Each row is a point. Before rounding, the points of a table are all equally far from one centre. They may lie mostly on one side of it. Where is the centre, to within rounding?

Points, 9 rows:
[[-0.04  0.13 -0.30]
 [ 0.10  0.10 -0.32]
 [-0.14 -0.19 -0.45]
 [-0.12 -0.23 -0.45]
 [-0.20  0.04 -0.34]
 [-0.05 -0.48 -0.41]
 [ 0.17 -0.19 -0.43]
 [ 0.09 -0.29 -0.45]
 [-0.21 -0.01 -0.36]]
Centre: [-0.01 -0.24  0.04]

Points (15 x 11):
[[ 0.18  0.13 -0.16  0.29  0.19 -0.26  0.08  0.41  0.09 -0.02  0.05]
 [ 0.01  0.18 -0.49  0.16 -0.22 -0.65  0.19  0.03 -0.04  0.05  0.10]
 [-0.10  0.18 -0.08  0.03 -0.38 -0.35  0.32  0.22  0.33  0.58 -0.21]
 [ 0.16  0.34  0.04  0.04 -0.39 -0.37  0.20  0.19  0.40  0.31 -0.16]
 [-0.02  0.46  0.06 -0.01  0.00 -0.66  0.17  0.23 -0.40  0.16 -0.35]
 [ 0.13  0.25  0.27  0.22 -0.19 -0.58  0.28  0.08 -0.08  0.21 -0.27]
 [-0.09  0.09 -0.11  0.13  0.22 -0.63  0.25  0.31 -0.08  0.24 -0.01]
 [-0.18  0.06 -0.33  0.40 -0.36 -0.64  0.18 -0.09 -0.14  0.11 -0.17]
 [ 0.12  0.02 -0.06  0.00 -0.01 -0.60  0.35  0.29  0.11  0.32  0.03]
 [ 0.19  0.15  0.01  0.33 -0.38 -0.04  0.38  0.09 -0.46  0.35 -0.13]
 [-0.17  0.18  0.12 -0.49 -0.30 -0.24 -0.06  0.03  0.44  0.14 -0.28]
 [ 0.05  0.04  0.05  0.15 -0.32 -0.73 -0.09 -0.09 -0.23  0.50 -0.06]
 [-0.17  0.06  0.11  0.35 -0.10 -0.69 -0.01  0.24 -0.06  0.10 -0.31]
 [ 0.11  0.26 -0.59  0.15 -0.27 -0.23  0.52  0.00 -0.30  0.28 -0.20]
 [-0.06  0.14  0.13  0.34  0.05 -0.30  0.22 -0.22  0.24  0.14 -0.21]]
Centre: [-0.03  0.10 -0.18 -0.08 -0.16 -0.14 -0.05  0.06 -0.14  0.20 -0.26]

Points:
[[ 0.07  0.28  0.16  0.69 -0.03  0.51  0.06  0.07  0.07 -0.34 -0.13  0.41
  -0.17  0.14 -0.11 -0.09  0.69  0.23  0.25  0.02]
 [-0.17  0.13  0.13  0.29 -0.08  0.53 -0.03  0.20  0.23 -0.21 -0.48  0.01
  -0.08  0.04 -0.17 -0.09  0.73  0.13 -0.08 -0.15]
 [-0.25  0.15  0.10  0.39  0.21  0.28  0.12  0.03  0.09 -0.27 -0.39  0.15
  -0.08  0.22 -0.21 -0.51  0.63  0.46 -0.10 -0.05]
 [-0.03  0.21  0.15  0.38  0.30  0.55 -0.02 -0.13  0.10 -0.23  0.18  0.58
   0.05 -0.06 -0.18 -0.07  0.41 -0.02  0.01 -0.03]
 [-0.02  0.20 -0.15  0.50  0.03  0.27  0.14  0.09  0.33 -0.07 -0.37 -0.17
  -0.29 -0.06  0.02 -0.07  0.75  0.06  0.18 -0.01]
 [ 0.26  0.04  0.16  0.70 -0.01  0.46  0.18  0.22  0.15 -0.17 -0.19  0.38
   0.00  0.17 -0.11  0.11  0.52  0.37 -0.12 -0.03]
 [ 0.17  0.26 -0.02  0.46  0.07  0.26 -0.17 -0.02  0.22 -0.38  0.05  0.21
  -0.17  0.29 -0.01  0.01  0.58 -0.01  0.33 -0.48]
 [ 0.04  0.30  0.18  0.47 -0.06  0.29 -0.19  0.23  0.28 -0.04 -0.38  0.14
  -0.05  0.23 -0.22 -0.10  0.54 -0.22  0.16 -0.13]
 [-0.11  0.26  0.39  0.35 -0.16  0.58  0.23  0.19  0.12 -0.37 -0.28  0.20
   0.02  0.05 -0.44  0.02  0.55  0.19  0.13 -0.10]
 [ 0.07  0.14  0.09  0.59  0.15  0.44  0.11 -0.33  0.09 -0.38 -0.19  0.06
  -0.06  0.19 -0.27  0.05  0.26 -0.13  0.13 -0.01]
 [-0.18  0.30  0.06  0.54 -0.05  0.27  0.13  0.13  0.34 -0.19 -0.29  0.17
   0.21  0.26 -0.10  0.13  0.50  0.00  0.04 -0.32]
 [-0.28  0.06 -0.17  0.36 -0.03  0.45  0.04  0.01  0.41 -0.07 -0.54  0.09
  -0.23  0.24  0.01  0.13  0.50  0.22  0.27 -0.03]
 [ 0.06  0.46  0.29  0.43 -0.15  0.34  0.19  0.07  0.33 -0.35 -0.32  0.15
  -0.06  0.15 -0.06  0.07  0.44  0.03  0.43 -0.17]
 [-0.18  0.12 -0.01  0.49 -0.35  0.27  0.11  0.20  0.28 -0.37 -0.51  0.17
  -0.18  0.04  0.08 -0.12  0.44 -0.02  0.08 -0.15]
 [-0.03  0.22  0.22  0.34 -0.05  0.43 -0.16  0.09  0.15 -0.39 -0.20  0.22
  -0.17  0.15 -0.02 -0.39  0.78  0.21  0.21  0.07]
 [ 0.35  0.02  0.03  0.26  0.02  0.29 -0.07  0.38  0.05 -0.16 -0.43  0.11
  -0.02  0.23 -0.20  0.20  0.42 -0.02  0.11  0.07]
 [ 0.03  0.16 -0.01  0.64 -0.21  0.25  0.20  0.01  0.20 -0.35 -0.44  0.37
  -0.26 -0.05 -0.14 -0.30  0.61  0.09  0.15 -0.22]
 [ 0.24  0.01  0.11  0.79 -0.07  0.15  0.20 -0.06  0.30 -0.10 -0.27  0.39
  -0.12  0.31 -0.21 -0.29  0.58  0.16  0.03 -0.19]
 [-0.15  0.33  0.07  0.53 -0.25  0.54  0.11  0.19  0.20 -0.34 -0.26  0.29
  -0.11  0.18 -0.43 -0.08  0.47  0.13  0.26 -0.40]
 [ 0.16  0.29  0.04  0.06  0.07  0.29  0.10  0.02  0.20 -0.10 -0.22  0.24
  -0.05  0.12 -0.15  0.15  0.81 -0.21  0.27  0.13]
 [ 0.00  0.22 -0.22  0.44  0.18  0.21  0.06  0.19  0.37 -0.36 -0.31  0.35
   0.02 -0.02 -0.33 -0.07  0.36 -0.03  0.23 -0.06]
 [-0.07  0.32  0.17  0.28  0.09  0.39  0.09  0.20  0.06 -0.26 -0.41  0.08
   0.28  0.14 -0.35 -0.25  0.53  0.10  0.07 -0.12]
 [ 0.11  0.47  0.31  0.56 -0.05  0.24  0.08 -0.05  0.02 -0.41 -0.22  0.22
  -0.28 -0.08 -0.16  0.03  0.60  0.02  0.03 -0.28]
 [-0.01 -0.01  0.08  0.72 -0.18  0.26 -0.08  0.19  0.26 -0.28 -0.37  0.31
  -0.05  0.15 -0.21  0.00  0.51  0.20  0.26 -0.15]]
Centre: [-0.02  0.11  0.05  0.15 -0.08  0.18  0.16  0.02  0.04  0.03  0.03  0.18
 -0.25  0.13 -0.13 -0.11  0.26  0.23  0.10 -0.13]
